Each row of a before or after table is a point. The points were changed in one or more steps. Then noise was added and the rows were shuffled. The steps act on columns, c1 being the first. Name the steps. A step turns or swaps two columns, mirrors them in a line or flattens them onto one, adds a multiple of one to another, or multiplies or shifts one. Angles are multiples of 10 degrees, from the lower column toward the higher: turns from -170 to 170, lines from 10 to 170 but not 90. Use the fewest steps. Two steps may share a column if one is a turn and the other turns, adds or multiplies; they go together, in the order done. Otherwise the lowest column goes first.

Before:
+0.71 -0.58
+0.56 -0.27
+0.07 -0.15
+0.43 +0.30
+0.16 +0.03
-0.61 -0.12
-0.68 -0.11
-0.66 -0.13
-0.11 -0.41
+0.23 +0.10
+0.55 -0.76
+0.49 +0.18
After, 12 rows:
+0.63 +0.42
+0.54 +0.31
-0.10 -0.05
+0.05 -0.93
+0.59 +0.33
-0.50 -0.18
+0.07 -0.14
-0.16 -0.89
+0.34 -0.26
-0.24 -0.13
-0.27 -0.54
-0.51 -0.04
Steps: mirror c1 and c2 in the line at 110 degrees

Before:
+0.22 -0.71 +0.50 -0.05 -0.25 -0.21
-0.16 -0.44 -0.09 -0.24 -0.30 +0.36
+0.47 +0.29 -0.37 -0.43 -0.29 -0.14
-0.14 +0.31 -0.18 +0.07 -0.29 +0.69
-0.23 +0.25 +0.13 +0.44 +0.06 -0.75
+0.35 +0.28 -0.77 +0.14 -0.14 -0.45
+0.58 +0.44 +0.08 +1.14 +0.26 +0.32
-0.32 +0.16 -0.69 +0.39 +0.27 -0.64
+0.98 -0.27 -0.07 +0.60 -0.72 -0.33
After, 9 rows:
+0.38 -0.44 +0.21 +0.23 +0.35 +0.16
+0.74 +0.11 -0.28 -0.12 +0.19 +0.09
-0.70 +0.27 +0.01 -0.42 -0.17 +0.30
-0.54 -0.17 -0.58 -0.33 -0.37 +0.38
-0.45 -0.31 +0.02 -0.69 +0.54 -0.93
-0.19 -0.32 +0.79 +0.07 +0.26 -0.17
-0.57 -0.10 -0.87 -0.14 +0.14 -0.33
-0.32 +0.09 -0.48 +0.39 +0.38 -0.48
+0.17 +0.43 -0.21 -1.02 -0.47 -0.61
Steps: turn c1 and c6 by -100 degrees; turn c2 and c3 by -30 degrees; turn c4 and c5 by -170 degrees

Before (11 x 9):
-0.16 -0.09 -0.67 -1.08 +0.49 -0.45 +0.59 -0.63 -0.22
-0.39 +0.78 +0.03 +0.18 -0.26 +0.30 -0.39 +0.01 +0.26
-0.06 +0.10 -0.42 +0.19 -0.05 -0.26 -0.16 -0.61 -0.35
-0.16 -0.20 +0.37 -0.33 +0.40 -0.99 +0.18 -0.98 -0.65
+0.53 +0.63 -0.39 -0.17 +0.19 -0.04 -0.33 -0.04 +0.42
-0.34 +0.01 -0.33 -0.15 +0.02 -0.91 +0.55 +0.02 -0.42
+0.36 +0.45 +0.08 +0.02 +0.57 +0.30 -0.07 -0.32 -0.57
-0.13 -0.33 -0.52 -0.70 +0.29 -0.25 -0.14 +0.20 +0.15
+0.12 +0.17 -0.10 +0.42 -0.73 +0.23 -0.78 +0.03 -0.07
+0.04 -0.01 -0.24 +0.35 +0.22 +0.67 +0.06 -0.17 +1.24
-0.06 +0.20 -0.06 -0.33 -0.85 -0.23 +0.34 +0.21 +0.01
After:
-0.09 +0.21 +0.05 +0.43 +0.66 -0.07 -0.87 +0.03 -0.03
-0.60 -0.24 +0.24 -0.43 -0.12 -0.76 +0.41 -0.98 +0.30
-0.28 -0.10 -0.37 -0.03 -0.54 -0.81 +0.12 +0.03 +0.45
-0.60 +0.55 +0.08 +0.00 +0.17 +0.29 +0.54 -0.33 +0.03
+1.15 -0.02 -0.11 +0.41 -0.02 +0.44 +0.22 -0.16 -0.44
+0.03 +0.18 -0.17 -0.28 -0.49 +0.01 -0.79 +0.21 +0.12
+0.47 +0.60 +0.07 +0.17 +0.33 +0.15 -0.33 +0.01 +0.51
+0.14 -0.34 -0.73 -0.48 +0.18 +0.24 +0.26 +0.20 -0.05
-0.29 +0.06 -0.33 +0.31 +0.15 -0.41 -0.06 -0.61 +0.21
+0.30 +0.78 -0.43 -0.02 +0.35 +0.08 +0.13 -0.04 -0.42
-0.18 -0.14 -0.99 -0.79 -0.51 +0.29 +0.58 -0.62 +0.18
Steps: turn c1 and c2 by 20 degrees; turn c1 and c9 by -110 degrees; add -0.7 times c4 to c6; turn c3 and c4 by -20 degrees; turn c5 and c7 by 80 degrees

Before (12 x 12):
-0.02 -0.07 -0.30 +0.21 +1.15 +0.44 -0.50 +0.55 +0.47 +0.02 -0.18 -0.41
+0.42 -0.39 +0.67 -0.19 +0.02 +0.27 -0.07 -0.41 -0.40 -0.04 -0.36 +0.87
-0.70 -0.40 -0.73 -0.18 +0.11 -0.32 -0.04 -0.73 +0.03 +0.38 +0.38 -0.28
-0.99 -0.78 -0.33 +0.08 -0.04 +0.04 -0.77 +0.11 -0.12 +0.36 +0.16 -0.25
+0.21 +0.36 -0.28 +0.19 +0.42 +0.54 -0.35 +0.74 +0.12 +0.54 -0.10 -0.40
+0.02 -0.81 +0.38 +0.13 +0.11 +0.40 +0.52 -0.19 -0.63 +0.03 +0.06 +0.73
-0.23 -0.80 -0.17 +0.19 +0.19 -0.17 -0.63 -0.16 -0.07 +0.49 +0.72 -0.28
+0.22 +0.36 +0.34 +0.12 +0.54 -0.27 +0.37 +0.58 +0.62 +0.05 -0.19 +0.45
+0.14 +0.13 +0.52 +0.07 +0.49 -0.49 +0.50 +0.15 +0.04 -0.16 -0.39 -0.29
+0.36 -0.08 +0.53 -0.14 -0.03 +0.04 +0.27 +0.27 -0.18 -0.81 +0.13 +0.48
+0.46 +0.11 +0.17 +0.54 +0.22 +0.00 +0.43 +0.20 +0.70 -0.27 -0.52 -0.10
+0.00 +0.34 -0.66 +0.80 +0.83 +0.10 -0.73 +0.62 +0.01 +0.30 -0.18 -0.19
After (12 x 12):
-0.25 -0.84 -0.19 +0.19 +0.03 -0.07 -0.65 -1.16 -0.02 +1.19 -0.65 -0.49
-0.97 -0.73 -0.08 +0.10 -0.13 +0.00 -0.79 -0.90 -0.04 +0.91 -0.27 -0.03
+0.13 +0.46 +0.68 +0.16 +0.80 -0.29 +0.37 +0.57 -0.14 +0.19 +0.48 -0.07
-0.72 -0.42 -1.01 -0.14 +0.08 -0.21 -0.04 -0.28 +0.02 +0.96 -0.37 -0.27
+0.06 -0.85 +0.07 +0.08 -0.51 +0.34 +0.49 -1.60 -0.05 +0.01 +0.59 -0.35
+0.32 -0.04 +0.57 -0.22 -0.26 +0.08 +0.30 -0.42 -0.13 -2.02 +0.33 -0.43
+0.14 +0.17 +0.38 +0.09 +0.26 -0.42 +0.48 -0.27 -0.11 -0.35 -0.05 +0.56
+0.24 +0.36 +0.48 +0.16 +0.28 +0.66 -0.30 +1.14 -0.11 +1.35 -0.27 +0.28
+0.46 -0.39 -0.08 -0.15 -0.38 +0.26 -0.09 -1.36 -0.12 -0.11 +0.91 -0.15
+0.06 +0.38 +0.19 +0.78 +0.32 +0.11 -0.72 +1.38 -0.31 +0.69 -0.08 +0.30
+0.46 +0.10 +0.18 +0.55 +0.70 +0.00 +0.44 +0.15 -0.03 -0.69 +0.13 +0.49
-0.04 -0.12 +0.27 +0.25 +0.85 +0.36 -0.51 +0.48 -0.35 +0.04 -0.29 +0.35
Steps: turn c3 and c8 by -60 degrees; add 1.5 times c2 to c8; turn c5 and c9 by -70 degrees; multiply c9 by 0.4; multiply c10 by 2.5; turn c11 and c12 by -120 degrees
